Each row of a before or after table is a point. The points were changed in one or more steps. Then noise was added and the rows were shuffled. The steps act on how far a point lies along the listed directions, d1 being the first. What was done? A step turns or swaps two directions, mirrors them in a line or flattens them onto one, adds a multiple of one to another, or multiplies one. Angles are multiples of 10 degrees, from the lower direction toward the higher: turns from -170 to 170, lines from 10 to 170 but not 90. Use the fewest steps. Two steps may share a direction if one is a turn and the other turns, adds or multiplies; they go together, in the order done. Otherwise the lowest direction goes first.

Directions:
(1): [-3.0  2.6]
(2): [2.6 3.0]
Before (8 x 2):
[[ 0.0 -4.4]
 [ 1.8  2.4]
 [ 1.3  2.1]
 [ 0.4 -1.4]
 [ 0.2 -2.4]
 [ 2.3  0.1]
 [-1.3  2.1]
 [ 2.6 -4.0]]
After (8 x 2):
[[ 0.3 -2.0]
 [ 2.1 -5.4]
 [ 3.7  4.7]
 [-0.9 -3.3]
 [-0.9  2.4]
 [-2.2 -7.0]
 [ 3.3  1.4]
 [ 2.9  3.8]]
Steps: multiply d2 by 2

Directions:
(1): [-2.3  4.1 -1.1]
(2): [3.5 2.6 2.2]
(3): [-2.5 -0.3  4.2]
Before (13 x 3):
[[-7.0 -0.8 -1.7]
 [ 3.0  1.9 -2.2]
 [-5.3  1.3  0.1]
 [-6.2  1.9  0.6]
 [-3.2  1.4 -0.4]
 [-4.8  1.3 -0.2]
 [ 1.7  2.2 -0.1]
 [ 3.1  1.5 -0.5]
 [ 4.2  0.4 -2.5]
 [-4.7  1.6  0.5]
 [ 1.9  0.6  0.7]
 [-3.2  3.6 -2.0]
 [-6.4 -0.8  0.8]]
After (13 x 3):
[[ 1.4  2.4  5.7]
 [-1.4 -0.1 -1.1]
 [ 3.8  0.2  4.9]
 [ 1.4 -0.4  3.7]
 [ 2.3 -5.2  0.8]
 [ 1.7 -0.6  3.3]
 [ 1.0 -3.0 -4.4]
 [ 0.9 -4.4 -3.7]
 [ 1.2 -1.5  1.9]
 [ 1.0 -0.4  4.9]
 [ 0.7 -0.5  3.5]
 [-1.0 -2.2 -3.2]
 [-1.1 -2.5 -1.8]]
Steps: add -1 times d3 to d1; turn d1 and d2 by -160 degrees

Directions:
(1): [-5.5 -0.2 -1.1  0.3]
(2): [-0.8 -3.7  4.1 -0.8]
(3): [ 0.9 -4.3 -3.5  0.6]
(4): [0.1 0.0 1.0 5.5]
Before (12 x 4):
[[ 1.8 -3.1 -1.7 -0.7]
 [-0.6  2.6 -2.7  3.6]
 [ 2.9  0.4  1.8 -1.2]
 [-0.1  3.1  0.4 -1.7]
 [-1.4  0.7 -0.9  2.1]
 [ 1.7  2.3  2.0  2.0]
 [-1.0 -0.3 -1.0  1.6]
 [ 3.3  1.4 -1.8  1.7]
 [-1.3 -2.9  0.7 -1.7]
 [-1.2 -0.3  1.0 -0.9]
 [-2.0  0.2  1.8  1.2]
 [-1.3 -2.8 -0.9  0.5]]
After (12 x 4):
[[-4.2 -1.8  1.2  4.4]
 [-2.6 -1.5 -0.5 -2.0]
 [ 4.7  0.2  4.2  6.3]
 [-4.2  0.8  0.4  6.0]
 [-2.9  4.2  1.6  9.2]
 [-3.4 -0.9 -3.2  2.1]
 [ 6.8  3.2  2.2  3.7]
 [-2.7 -2.7 -3.2 -4.3]
 [ 4.2  0.3 -3.3 -2.2]
 [-3.0  0.7 -0.7  4.3]
 [-0.5  1.4  2.1 -5.4]
 [ 7.5 -0.6  2.0 -3.0]]
Steps: multiply d1 by 2.5; turn d2 and d3 by 60 degrees; multiply d4 by 3

Directions:
(1): [-1.7  2.7 -2.6  3.5  3.0  3.0]
(2): [ 4.9 -0.1  2.3 -0.9  3.1  2.8]
(3): [ 1.5 -1.6  1.6  5.2  1.2 -3.5]
(4): [ 3.3 -0.1 -5.4 -1.0  0.7 -2.3]
(5): [ 0.1 -5.4 -1.8  1.5 -1.7  3.3]
Before (9 x 6):
[[-5.8 -0.5  8.5 -2.1 -1.5  6.8]
 [ 3.1  2.5  2.1 -1.8  3.1 -2.6]
 [ 4.2  2.3 -1.3 -2.3  2.3 -1.3]
 [ 2.8  0.4  0.2 -1.2  1.1 -3.1]
 [ 2.8 -0.1 -2.2 -2.1 -0.7 -1.4]
 [ 0.0  1.5  1.4 -3.9  2.8 -1.2]
 [-5.1  1.6 -4.9  4.5 -1.0 -1.3]
 [ 0.0 -0.5  3.4  1.1 -0.4  0.4]
 [-1.5 -0.1 -0.7  3.0  2.6  2.2]]
After (9 x 6):
[[-3.2  0.8  0.1 -2.3  1.2 -1.5]
 [-0.7  1.3 -3.5 -1.5 -1.0  0.8]
 [-0.8  2.0 -2.5 -3.7 -1.7 -2.7]
 [ 7.0  0.6  1.4 -1.0  4.1  3.0]
 [-2.0  3.5 -0.4 -2.1  0.2 -5.2]
 [-0.9  0.0  1.6  2.7 -0.4 -2.1]
 [-5.9 -4.8  9.0  5.6 -1.8  3.4]
 [ 2.3 -2.7  2.4 -1.3  0.3 -1.2]
 [-1.1  2.7 -2.7 -1.1  0.5 -3.0]]
Steps: turn d1 and d2 by 140 degrees; add -0.7 times d3 to d5; turn d3 and d4 by 40 degrees

Directions:
(1): [-0.4 -0.7  4.1 -0.5  1.8 -2.6 -2.9 -5.2]
(2): [-4.6  0.5  1.9  2.5 -2.2  3.7 -3.6  1.0]
Before (9 x 8):
[[  1.9   1.6   1.7  -0.9   3.5  -3.5  -1.1  -4.2]
 [ -2.2   1.4  -4.5   0.7  -4.2   5.1   1.5   6.2]
 [ -0.2   0.8   0.4   0.3  -1.3   0.7  -2.7  -1.4]
 [ -2.6  -0.6   3.1   1.4   0.2  -0.3  -4.9  -2.7]
 [ -1.1   0.6   1.4  -0.2  -1.2   0.9  -0.8  -1.7]
 [ -1.8  -1.6   3.1   1.7  -2.1  -1.9  -2.7  -1.7]
 [  0.7  -0.1   0.0   0.7  -2.6   3.6   1.4   1.4]
 [ -1.4   0.1  -3.2   1.3  -0.9   1.5   1.7   5.6]
 [  0.1  -0.1   6.4  -2.7   4.0  -3.8  -3.5 -11.3]]
After (9 x 8):
[[ 3.3 -0.9  1.8 -0.7 -0.1  0.0  1.4 -2.4]
 [-3.0 -0.1  3.1  1.7 -0.3  1.3 -5.1 -1.7]
 [ 5.1 -0.7 -0.8 -4.5  2.5 -5.8  2.4 -4.5]
 [ 3.2 -0.9 -0.8 -1.7  2.3 -4.7  2.2 -0.5]
 [-2.1 -1.5  2.4  1.9 -2.4 -1.2 -2.9 -0.6]
 [-8.2  2.3  2.3  3.5 -4.0  9.1 -4.4  1.6]
 [-2.6  2.7 -1.1  2.7 -1.4  3.6 -2.1  3.3]
 [-1.4  0.8  1.4 -0.2 -0.6  0.4 -0.3 -2.2]
 [ 0.3  0.5  0.3  0.4 -1.2  0.4 -2.7 -2.1]]
Steps: swap d1 and d2

Directions:
(1): [ 3.9 -4.3  0.9  4.8  3.9 -3.3 -0.1  1.1  1.4 -1.1  0.0]
(2): [-2.4 -3.6  3.0  0.3 -2.3 -1.7 -0.2 -7.1 -0.2 -0.8 -0.6]
(3): [-0.5  2.3  4.7 -0.1 -1.7 -3.7 -3.6  2.5 -2.1 -2.2  3.8]
(4): [ 0.6  2.3 -5.2  2.8 -2.3 -3.5  3.0 -2.1 -1.9 -0.9  3.4]
(5): [-5.5 -2.5  0.3  1.7 -2.3 -2.1  3.4  4.6 -0.3  0.5 -2.2]
Before (12 x 11):
[[ 1.2  1.5  5.0 -5.0  2.3  6.1 -4.4  3.2  3.5 -0.8 -2.4]
 [ 1.7 -3.3  2.5  4.1  1.6 -5.9 -1.3  2.9 -1.9 -2.2  0.9]
 [ 3.0 -0.4  2.2 -2.4  2.4  3.1 -4.6  1.9  1.3  0.2 -0.9]
 [-2.5  2.0  1.0 -3.6 -0.3  4.8  0.2 -1.3  0.4  0.0 -0.7]
 [-0.9  1.7  1.0 -2.8 -0.6  2.6  0.6 -5.6  0.8  1.7 -3.0]
 [ 2.8  3.8  3.7 -5.9  1.8  0.9 -7.4  2.2 -0.4 -1.2  1.2]
 [ 3.7 -4.6  0.6  4.8  1.9 -5.8  2.6  2.4  1.6 -3.6  1.2]
 [-1.7 -4.1  1.6  3.2 -0.9 -3.9  0.9  4.1  0.6 -3.0 -1.1]
 [ 1.8  1.1  2.4 -1.0  0.6  1.4 -3.5  3.0  0.0  0.8 -1.3]
 [ 2.1  0.4  4.2 -3.8  3.0  3.1 -4.5  2.5  0.0  1.1 -0.8]
 [-1.3 -0.6  3.1  2.4  0.3 -3.5  0.9  3.0 -2.3 -0.5  2.8]
 [ 4.1  1.8 -0.9 -2.9  4.7  3.1 -2.2  6.1  1.8 -0.1  0.7]]
After (12 x 11):
[[ 2.7  4.0 -4.2  0.0 -1.8 -1.1 -1.1 -1.0 -1.9 -1.0  3.9]
 [ 2.2  4.3 -3.4  0.0 -1.6 -2.9  0.0 -1.7 -3.6 -0.4  5.2]
 [ 1.9  5.6 -5.5  1.7 -3.4 -3.3  1.8 -3.6 -1.2 -3.7  5.6]
 [ 4.1  4.9 -1.2 -0.4 -1.1 -6.2 -4.1 -2.1 -3.0 -3.5  6.4]
 [-2.5  0.8  3.3 -0.2  0.2 -0.4  0.5  4.5 -2.0  0.5  1.5]
 [ 2.0  3.1 -2.1  1.6 -1.9 -2.1 -0.8  0.3 -2.1 -0.2  2.0]
 [-1.8  3.3  1.4 -3.3 -0.7  1.3 -2.0  6.9 -2.5  0.4 -0.6]
 [-4.0  0.4 -0.5 -1.4 -2.6  0.8  1.4  6.0  0.3 -1.1 -2.0]
 [-0.7  2.8  1.0 -5.1 -0.1  4.2  0.6  8.2  1.6 -0.3 -1.7]
 [ 5.1  2.9 -5.5  1.3  2.2 -2.4  0.7  2.5 -0.5 -1.9  4.7]
 [-0.1 -0.9 -1.0  2.3 -0.3 -1.4  2.4 -5.2 -0.3 -1.9  2.0]
 [ 0.2  0.4  0.3  0.2 -0.7 -0.7  1.3 -7.5  0.3  0.6 -1.5]]
Steps: turn d1 and d2 by -50 degrees; turn d1 and d4 by -150 degrees; add -0.3 times d5 to d3

Directions:
(1): [ 1.3 -2.6  1.0 -0.4 -4.0  1.9  4.6  2.9 -3.8  2.3 -3.6 -1.5]
(2): [ 1.3 -0.9 -2.7  2.4 -1.8  0.0  0.0  5.3  2.8 -4.1 -1.1  4.7]
(3): [-2.9  2.4  4.2  4.6 -4.1 -3.5 -0.7  1.9  0.6  0.1  1.7 -2.3]
(4): [ 3.6  4.5  3.3 -4.7 -1.8  0.3 -1.7  0.6 -0.8 -4.3 -1.5 -0.8]
Before (13 x 12):
[[-1.0  1.8 -1.5 -1.4 -0.2 -0.7 -2.6  2.4  4.4 -4.4  0.3  3.1]
 [ 2.2 -2.5 -3.1 -2.0  2.0  2.3  0.4  0.9  3.0 -2.1  1.3  3.5]
 [-0.6 -0.9 -6.4  0.2  4.8  1.0 -2.6  0.7  2.7 -1.0  0.3  4.5]
 [ 2.0  0.1 -3.4  0.0 -1.8 -0.3 -3.0  4.9  2.2 -4.9 -0.4  4.0]
 [-1.6 -0.9 -4.5  3.0  6.0 -1.1 -1.3 -3.1  4.5  2.5  3.1  1.7]
 [-3.8 -0.5  1.1  3.5  0.9 -1.8 -0.6 -1.6  0.2  2.5  2.9 -3.0]
 [-1.5 -2.4 -3.4 -0.1  4.0  1.8 -2.3 -3.0  2.5  1.4  2.8  1.4]
 [-3.3 -3.8 -4.6  4.6  4.4 -0.5 -1.9 -2.8  3.3  1.9  4.0  1.6]
 [ 0.4  3.1 -4.4  0.0  4.2 -1.1 -4.7 -0.1  4.9 -5.8  2.2  4.8]
 [ 3.2  0.5  1.6 -2.7 -2.8  0.5  1.2  3.0 -0.2 -3.0 -2.3  1.5]
 [-1.7 -0.3 -4.5  2.5  3.9 -0.7 -3.0  0.2  3.6 -2.9  2.6  5.2]
 [ 1.3 -2.6 -2.5  3.3 -3.2  0.6  3.2  5.8 -0.1 -0.1 -0.9  2.9]
 [ 3.2 -1.7 -1.5 -0.6 -3.1  2.8  2.3  5.6  0.0 -4.2 -2.2  3.8]]
After (13 x 12):
[[ 1.4  0.9  3.1 -0.1 -4.5 -1.7  1.4  3.4 -0.3 -1.9 -1.5  0.1]
 [ 1.0  3.7 -3.5  0.8  2.2 -1.5 -4.3  1.9  5.2 -7.0  1.9  4.7]
 [ 1.6  0.0 -5.3 -1.0  6.7  1.0 -1.7 -2.7  4.2 -0.1  0.9  2.8]
 [ 0.6 -0.7 -2.7 -3.4  3.9  2.5 -2.9 -2.3  2.4 -1.1  1.7  1.9]
 [ 2.7 -0.6  0.5  0.0 -5.1  2.1  2.9  6.3 -0.1 -4.1 -2.6  2.5]
 [ 1.1  0.2 -2.4  0.9 -3.2 -0.5 -2.2  5.7  1.5 -4.4 -0.5  2.6]
 [ 0.7 -3.2 -6.5  0.0  6.3  2.4 -2.0 -3.3  3.0 -0.7  2.1  3.3]
 [ 1.8 -3.0 -3.0  1.7 -2.6  1.8  3.6  5.1 -1.8  0.3 -1.7  2.9]
 [ 3.1  0.0 -1.0 -3.5  0.4  2.1 -0.4  2.0  2.0 -3.8  0.9  3.0]
 [ 0.0  0.0 -4.7  0.8  3.5  0.2 -2.4  0.9  3.2 -4.1  1.0  5.6]
 [ 1.7  0.8 -4.9 -2.8  3.4  1.5 -3.2  1.6  1.9 -3.6 -1.1  4.7]
 [-2.9 -2.4 -1.6  2.2  3.6 -0.1  0.0 -2.8  0.7  3.1  2.7 -1.4]
 [-1.7  1.5 -1.0  0.2 -1.4 -1.2 -1.9  3.6  4.8 -3.9  0.4  2.9]]
Steps: turn d1 and d2 by -10 degrees; turn d3 and d4 by -50 degrees
